Rows are points. Any point is a mix of the corners, with weights that add up to 1. It lies inside the corners' shape when no weight is negative. Say inside or outside, and name the corners with a negative weight.

Corners:
(1): [-29 -64  13]
(2): [ 55  64 -95]
(3): [ 25 -54  27]
(4): [ 1 13 28]
Points:
[ 1  2 22] => inside
[-20 -48  12] => inside
[ 19  15 -19] => inside
[ 26  30 -34] => inside
[ 17 -27 -20] => outside (4)
[-13 -21   1] => outside (3)
[ 26 -31 -11] => outside (4)

Corners:
(1): [ 91   9  65  17  29 -16 -22 -38]
(2): [-35 -14 -66 -18 -33 -34  12  75]
(3): [ 43  -3  49 -47  -7  44  50 -41]
(4): [ 43 -22  44  24 -41  -9  24 -50]
(5): [ 81  34  36  91  40   6  -4 -47]
(6): [ 12  50  71  16  14 -14  29 -22]
(7): [-46 -17 -63 -22  41 -22   9  22]
(8): [-95 -41 -41  46 -16  22 -27  42]
(9): [ -4  18  -2 -42 -24 -20  -6 -27]
Points:
[ 28  30  23   8  19 -15  15 -11] => outside (4, 8)
[ -6 -10 -12  -1   7 -14  13  -4] => inside
[-25 -15 -31 -38 -14  19  21  16] => outside (1, 4, 6)
[-9  3  0  7  4 -6 -1  5] => outside (4)
[ 51   6  15  23  13   5 -15  -9] => outside (4, 6, 7)

Corners:
(1): [  4  17  -6  28 -28  63  -2  57 -35   0 -13]
(2): [ 53  50 -65  42  20  19  28 -18 -15 -50  56]
(3): [ 80  50  -5  -1  28  -4  41 -15  18 -44   1]
(4): [-27  59  -2   8   0   6 -15  -8  11   8 -38]
(5): [-53  -9  39 -25  40  63 -43  27  17 -26 -51]
(6): [ -7 -24  27   7  58  12   3  37  34  14  -6]
(7): [  4 -54  29   4 -22  22  49  20 -39  20  21]
(8): [ 44  19 -34 -20  -8  32  85  21 -95 -75  51]
(9): [ 69  30  41 -43  21 -30  12 -28   1 -13  49]
(10): [ 16 -23  21 -70 -28   1  -5  38 -19  32 -24]
(11): [ 16  12  49  11 -26 -46 -56  40  -2  10 -57]
(12): [-16  48 -23  15  51  57 -53 -22 -17   8 -37]
Points:
[ 9  3 11  1 15 14 14 17 -6 -4 -2] => inside
[ 26  23   4  -6   7  13   6  -1 -15 -19   6] => outside (6)
[  9  23  -7   5  11  35  -1  14 -27 -12  -8] => inside
[  8 -16  34 -18   0  10  -6  34 -14   3 -19] => outside (2, 4)
[ 29   2  10   4  -4  -4  26  23 -10  -2  10] => outside (5, 12)

Corners:
(1): [-16 -46 -28  -5  43 -32   8 -33 -22  24  22 -26  64 -14  34 -27  26 -81]
(2): [  0  32  -4  25  11  34  12  35  44  -5 -28  34 -38  -6 -32 -10 -20 -18]
(3): [-22  36  30  18 -75  42  29  -9  39   0  58 -22 -31  -6 -37 -38  33  44]
(4): [ 14 -20  -9  36 -10 -42  41   3 -50  25  10  -6   8  19  21  43  34 -50]
(5): [ 44  19 -18  28   5  -9  12 -29 -14   0  39 -19   4  33  22 -31  35  14]
(6): [ -5 -15 -21  50  -7 -28   2 -41   8 -37  29  -8   1 -23 -21  28 -16 -16]
(7): [ 10 -38  -9  31  35  28  36  19  27 -42   2 -30  31 -16  32  52  23 -65]
(8): [-20   8  49 -24 -31  44 -15   8 -17  31  23 -20 -30 -10 -17   3   9   2]
(9): [-15 -37  32 -11  20  15   7  19 -42  54  17 -32  45  37  29 -24  19 -95]
(10): [-23  73  48  -8 -41  -7  26 -27  32 -13  31   4 -75  47 -55  43  36  30]
(11): [ 24  75  30  51   7  18  10  28   2  13 -30  44 -18  -1 -53  42   2  36]
(12): [ 34  33  18 -29 -42  34  13  26  54  -8  36  20   2  10  24  39  24 -43]
(13): [-19 -41  38  24 -34 -24  15 -38  35 -52 -12 -60   2 -57 -14 -23  35 -33]
(14): [  3   5  62 -52 -21   3   3  15  29   1  38  26 -24 -15  11 -29 -18  -6]
(15): [-21  15 -21  21   4 -19  15  -7 -18 -36  42 -14   5   7   7   9  23   4]
(16): [  8  19  -5  12  19 -18  26 -10  14  16  -4   0  17 -11  15  41 -33 -58]
(17): [ 37  -3 -32 -20  46  -5  -4 -25 -22 -35  10   5  54 -36 -10 -27 -25 -23]
(18): [ 25  57  22  26 -32  15  36 -23 -14  29   5  63 -29  27   6   4  19  26]
(19): [ 23  -7  26 -43 -33  -6  25  25  16 -35   6  34  16   7  30   5  -5  29]
Points:
[ 13  11   3  19  -7   6  16  -2  -2  -1  12   1   4   2   3   4   8 -12] => outside (1, 10, 14)
[ -2  11  13   7  -1   7  10  -9   7   2  19  -5   1  -4  -5  -6  10 -21] => outside (4, 19)
[  8   9  11  10  -9   6  15  -6   9  -3  15  -1  -2   0  -3   3  10 -13] => outside (15)
[ -3  -4  17  12 -10  -2  17  -4  10   6  17 -22  -1   0   1   9  23 -39] => outside (15, 17, 18, 19)
[  8  16  11   1 -10   7  16  -3  10   1  16  10  -1   4   3   7  13 -18] => inside
[ -2   6   7  15  -3  -5  16  -6  -6  -3  17  -6   2   2  -2   4  13 -14] => outside (12)
[  7   0   7   6  10  -3  15  -1   0  -9  -2   0   5  -8   0   0   5 -24] => outside (3, 6, 12)

Corners:
(1): [ 25  18 -19 -33  73 -33 -28  16  42 -35 -10  33 -33 -31  25   2  49  46
   5  46]
(2): [ -2 -57  21  20   1  25  23   6  -6  16 -33 -16 -31   6  28  56 -36  17
  -3  -7]
(3): [ 36 -64  16  73   4  10  23  -6 -30  -2 -20 -24 -43 -55  37  56  -4  24
  33 -39]
(4): [-20 -29   3 -56  16 -32  16  17 -30   8 -26  43 -33   2  16  13  38  24
 -18 -25]
(5): [ 39 -21   7 -28  22 -34  10  15   1 -14 -22 -13  20  16 -22  -9 -34  47
  20  18]
(6): [ 16  19  39  -8 -22  14  13  24  24  10  -1 -28  16  10  36 -22 -15  11
   0 -36]
(7): [ 18  18  18 -16  24  -4 -12  40   0 -29  58 -20 -50 -26  57  -7 -14  44
  30 -56]
(8): [  5 -30 -10  -4 -22  24 -50  25 -20  21   0  43  53  59 -25   7 -17  34
  26  17]
(9): [ 66  47 -31 -51  58  44 -52  38   5  25  25  15 -62   4  48   4  35  25
 -68  35]
(10): [-46 -72   4  58 -24  15  39   9 -36  18  13 -14  74  42 -21 -11 -45   6
 -28  17]
(11): [ -9 -31  -4 -19   3  31 -10  50  -8 -41  10 -17 -27 -12  53 -15 -42  66
  -8 -15]
(12): [ 32  21  49  33 -10  16  15 -20   3   5  28  -6 -23   2   5 -39 -12 -28
 -23 -13]
(13): [ 68  25  -8  36  17  35 -33 -22  -9 -10   3  -7  77  91  35 -25 -44 -34
 -52  81]
(14): [  9   5 -13  26  43 -23 -18   0  18 -32 -29  10  23  35 -22 -13  -6  -3
 -10  20]
(15): [-18  27  25   8   6 -14  18 -29  24  55  20  32   3 -38  -3 -38 -14  -1
 -33 -57]
(16): [  1  18  17   9  -4  21   2  15 -49  -6  21  -4  17  -6  -8  -4  18  73
  44 -28]
(17): [ 20 -12  -6  -8  -5  27 -18 -10 -29  34  30  26 -17  19  22 -31 -17 -51
  34  -7]
(18): [ 65  35 -14  13 -32  31   3  61 -47  -5  22  -3 -14  28   7  -5 -46  37
 -21   5]
(19): [ -8  25  95  26  11 -42 -12  35  -6  -2  -6  15  35  25 -18 -84 -38 -75
  20  -8]
(20): [ 12   3  -4  -8   3 -42  -4 -35  -2 -12  -6 -18 -73 -77  64   7  22  37
  10 -46]
(21): [ 16  10  14 -42  45 -44 -15 -30  -3 -30  29  14  -5 -82  -6 -11  31  -4
  33 -19]
Points:
[ 16  -2   4   3  14   2  -5   3  -4   4   7   9  -2   2  14 -11  -8   6
  -1   2] => inside
[20 -6 13 12  6  0  1  4 -9  5 -7  4  9  8  1  1 -5 12 -6  2] => outside (7, 11, 17)
[ 30  11   8 -11  20  -2 -17   8   8  -4  11   7 -30 -18  23 -14  -3   3
   8  -6] => outside (4, 10, 13, 16)
[ 12 -10  12  11  -1   5   1   1 -13   6   0  -1  10   9   9  -7 -20   4
  -7  -4] => outside (1, 7)
[ 16  -3  11   6  19  -5  -7   2  -3  -6   6   4  -9  -8  17 -11   1  10
   8  -7] => outside (2, 18)
[  9  -7  13   2   7  -3  -1   6  -8  -5   2   4   3   2  10  -9 -12  13
   3  -7] => outside (9)

Corners:
(1): [ 73  10  11 -26 -17 -61  11 -45  20 -35  21 -36 -39 -44  22   4 -35 -66
  61  48]
(2): [ 52  14 -29 -31 -12 -31 -35 -90  68 -27 -14 -13   4  -7  63  79  24 -52
  -6  62]
(3): [ 29 -21  71 -23   6  -7  51 -35 -78 -73  26  31  37 -51  63 -37  51  -3
  44 -59]
(4): [ 27 -34 -23   1  -3 -48  11 -43  14 -26  58 -33  13  21  24 -72   1  24
  31 -41]
(5): [ 69  -3  49  32 -70  37 -21  12  57 -48   0 -61 -27  29  44 -90  -6   4
  38  13]
(6): [-19  60 -34 -25  12 -54  25 -11  11 -34  10  41 -88  39  39 -64 -12 -63
  -9  43]
(7): [ 42  33   7  33  27 -65 -27 -70   9 -57 -52  -5  18 -80 -32  35  12 -73
  68 -45]
(8): [-37  69  -5  42 -51 -64   4  35 -74 -32  -4 -22 -29  15  34  -8 -25 -48
  74  40]
(9): [ 14  20  18  24 -71   2  55  54 -77  18  39  40 -13  54  14 -88  17  16
  10 -15]
(10): [ 80   8  70 -59  39 -25 -21 -93  46 -23 -19 -30   1   1  17  26 -13 -45
  69  29]
(11): [ 63   5 -20  31  22  14 -37  25  -8 -56  16  -7 -62 -28 -31 -69  46 -41
   4   4]
(12): [ 61  15  66  35  37 -25  56   7 -69 -35  13  82 -30  58  -7 -65  15  41
   9 -50]
(13): [ -3 -28 -37  52 -12 -18  15 -19 -61   4  58  16 -58 -39  36 -55  23 -51
  88 -23]
(14): [  7  65 -30  26  57  17   3 -72   5  -9  52 -32  31 -15  -5  20 -34  31
  44  17]
(15): [-24 -31 -30 -25 -38  -2   5 -51  39 -57  48 -41  15   0  -9 -73 -34 -20
   3  63]
(16): [-30  24   7  41 -12  34 -53 -14  24 -13  72  29  -7 -15  17  -9  15 -48
 -24  20]
(17): [-16  69  17  11  38 -29 -56 -54   1 -36  -9  -2 -62 -40   3   2  32  28
 -14  13]
(18): [-15 -16 -42 -72 -83 -36 -35 -28  14 -39  -2  74 -95  95  52 -48  -8 -49
 -33 -21]
(19): [ 69 -19  70  13  79 -11  31 -76  29 -23 -51 -69  24 -94 -17  50 -29  12
  29 -70]
(20): [ 65  33   8  74  29 -15   4 -45 -71 -32  10 -40 -65 -50 -30 -56  42 -47
  54 -43]
(21): [-21  18  23 -42  32  29 -26 -45  93 -82 -11 -23 -66  13 -53  66   4   6
  10 -11]
Points:
[ 31   7   9  -6   4 -10  -8 -49  19 -30  12 -16 -20 -14  11 -16   5 -24
  26   5] => outside (8, 12)
[ 24   8  -2  24  -5 -21   4 -18 -20 -34  19  -3 -21 -12  11 -44  10 -20
  26 -11] => outside (10, 21)
[ 15  25   8   8  -7 -18   6 -31 -14 -29  21   7 -30   1  16 -24   1 -29
  32  11] => outside (4, 11, 19)
[ 18  13  -3   6 -14 -13  -1 -18  -1 -44  17  -3 -37  11  12 -43   9 -14
  25  -2] => outside (10, 16, 19)
[ 29  18  28   3  -7 -22   2 -22  -6 -41   7   4  -5  -3  17 -42  -4 -13
  23  -9] => outside (2, 13, 20, 21)
[ 38  14  18  14  19 -11   5 -32 -13 -29  10  18 -36  -9   7 -19  14 -17
  26 -21] => outside (4, 8, 15)
[ 15  20  -7   3   4 -19 -15 -32   4 -40  16 -13 -35 -20  -2 -15  21 -38
  23  18] => outside (5, 12, 14, 18, 19)
